Each row is a point. To make a cloud, some directions were put in groups of two or more. Within a group, all points are equally far from the middle, so they leave a hole (a ring in 2 directions, a hollow ball in 3). The other directions are filled evenly. Then the cloud was stretched, turned, moved and blurred a little. How many holes are there, and how many directions does each take, smallest first?

Cloud (13 x 2)
[[ 1.8  2.5]
 [ 1.1  1.1]
 [ 1.3 -2.5]
 [ 3.0 -4.8]
 [-3.3  3.5]
 [-4.2  2.6]
 [ 3.2  5.4]
 [ 1.8 -4.0]
 [-2.6  5.0]
 [ 1.7  0.0]
 [-0.3  6.5]
 [ 4.3 -1.1]
 [-4.2 -2.8]]
Holes: 0

Cloud (28 x 4)
[[-0.7 -0.7  5.9  2.1]
 [ 3.7  0.1  2.6  3.9]
 [ 4.6  0.9  3.9 -4.0]
 [ 5.0  1.8  0.2 -0.4]
 [-1.8 -1.9 -3.1  6.7]
 [-5.1  1.6 -3.5 -0.3]
 [ 7.2 -4.2  1.7 -1.0]
 [ 0.8 -0.7  6.3  0.3]
 [-0.9 -5.8 -2.4  0.1]
 [ 4.9  1.4  1.4 -3.9]
 [-3.0 -0.8  5.6  0.8]
 [-1.1  6.1  3.0  2.5]
 [-7.6 -0.9 -0.1  3.6]
 [-4.1  4.5  3.6  0.4]
 [-3.9 -3.1 -3.4 -0.8]
 [-2.8 -3.0 -4.6 -0.8]
 [ 1.4 -3.1 -5.5 -2.8]
 [-1.1 -3.8 -4.9 -2.5]
 [ 1.9 -6.9 -1.4 -0.4]
 [ 2.3  1.8 -1.6 -3.7]
 [ 3.9  2.1 -1.1 -1.5]
 [ 2.0  2.4 -3.3  0.3]
 [-1.5  4.6 -1.6 -0.2]
 [ 1.5 -3.1  4.5  1.7]
 [-4.1 -2.7  0.6 -4.1]
 [-6.2 -2.1 -1.2  2.2]
 [-2.2 -2.9 -3.9  3.8]
 [ 3.8  0.9  5.3 -1.8]]
Holes: 1 (3)

Cloud (51 x 6)
[[ 2.2 -3.1  3.0  3.8  2.5 -1.9]
 [ 0.8 -6.0  4.0  1.7 -1.2 -1.0]
 [-2.5 -4.0  3.4 -1.6 -5.9 -2.7]
 [-0.9 -4.9  1.6 -0.7  4.9 -3.2]
 [ 0.5 -1.7  0.1 -4.5  4.3 -3.9]
 [-3.3  2.2  1.5  1.1 -6.1  1.1]
 [-6.3  2.2 -2.6 -1.3 -0.4  1.1]
 [ 0.0  4.8 -3.8  0.5 -2.1  2.6]
 [ 4.0 -0.5  1.7  3.4 -3.4 -2.4]
 [-2.2 -6.3 -1.6 -0.7  3.7 -1.1]
 [-1.4 -5.0  2.9  1.7 -5.4 -3.3]
 [-0.7 -8.7 -0.3  1.5 -1.0 -1.6]
 [-0.5 -1.8  2.8  4.3 -2.6  5.6]
 [-0.7  0.6 -5.0 -1.5 -4.6  1.4]
 [ 0.7 -3.4 -1.9  5.5 -2.6  5.2]
 [ 1.3  4.2  0.8  1.9 -4.5  2.6]
 [-0.2 -2.8  2.9  1.5 -3.4  6.2]
 [-5.1 -3.3  0.0 -3.9 -2.4  4.5]
 [ 1.8  1.5 -1.3 -3.9 -0.1  5.9]
 [ 3.0  1.6 -5.5 -1.3  0.1 -3.0]
 [-1.6 -5.6 -3.3  5.5 -3.8 -0.6]
 [-0.9 -6.9 -0.5  0.0 -4.8 -3.7]
 [ 3.9  0.6 -5.0 -3.0  0.4 -2.4]
 [ 1.4 -2.1 -2.7 -0.9  5.7 -1.7]
 [ 3.8 -0.9  3.7  3.7 -1.0  6.4]
 [-0.1 -4.3 -3.4 -2.5 -0.9  2.6]
 [-0.3  2.0  2.5  3.4  2.0  4.3]
 [-2.2 -3.2 -2.5  1.4  3.8  2.2]
 [ 2.3 -2.9 -4.0  6.4 -2.3  2.0]
 [-0.7 -3.5 -3.4  5.5  0.6  0.4]
 [ 5.3 -1.1 -3.9  3.3 -3.4 -2.8]
 [ 0.0  3.4 -4.1 -1.6 -3.4  2.7]
 [ 1.0 -0.2  3.7  3.7 -4.2  1.5]
 [ 1.4 -1.4 -0.2 -4.5  4.2 -3.7]
 [-1.9 -1.8  2.2  3.4 -2.3 -4.6]
 [ 0.9 -2.1  4.4  2.1  3.9 -0.9]
 [ 2.4  4.1 -0.7  3.6  2.7  5.3]
 [ 1.6 -5.4 -2.3 -2.5 -1.5 -1.7]
 [ 4.6 -1.3  3.9  4.4  2.2  0.4]
 [ 3.6  0.9  2.7  3.0  3.7  7.2]
 [-2.9 -1.4  4.2 -5.8  2.2 -1.8]
 [-4.2 -6.5 -1.8  0.2  1.7  2.1]
 [-5.2 -0.5 -3.4  3.7 -4.7  0.6]
 [ 4.0  0.9 -0.3  0.7  5.6 -3.5]
 [-4.8 -4.6  2.1 -0.3 -1.2  5.8]
 [-2.8 -5.5 -0.5 -5.1 -1.1 -4.5]
 [ 7.2 -3.0 -1.1 -2.2  0.4 -0.9]
 [-5.5 -0.1  0.7 -3.0 -7.1  2.2]
 [ 3.9 -6.3 -1.0  2.7 -2.3 -1.1]
 [ 2.8 -2.4 -4.2  6.3 -1.2  0.0]
 [ 5.1 -5.2 -3.0  2.7 -3.0  0.2]]
Holes: 2 (2, 3)
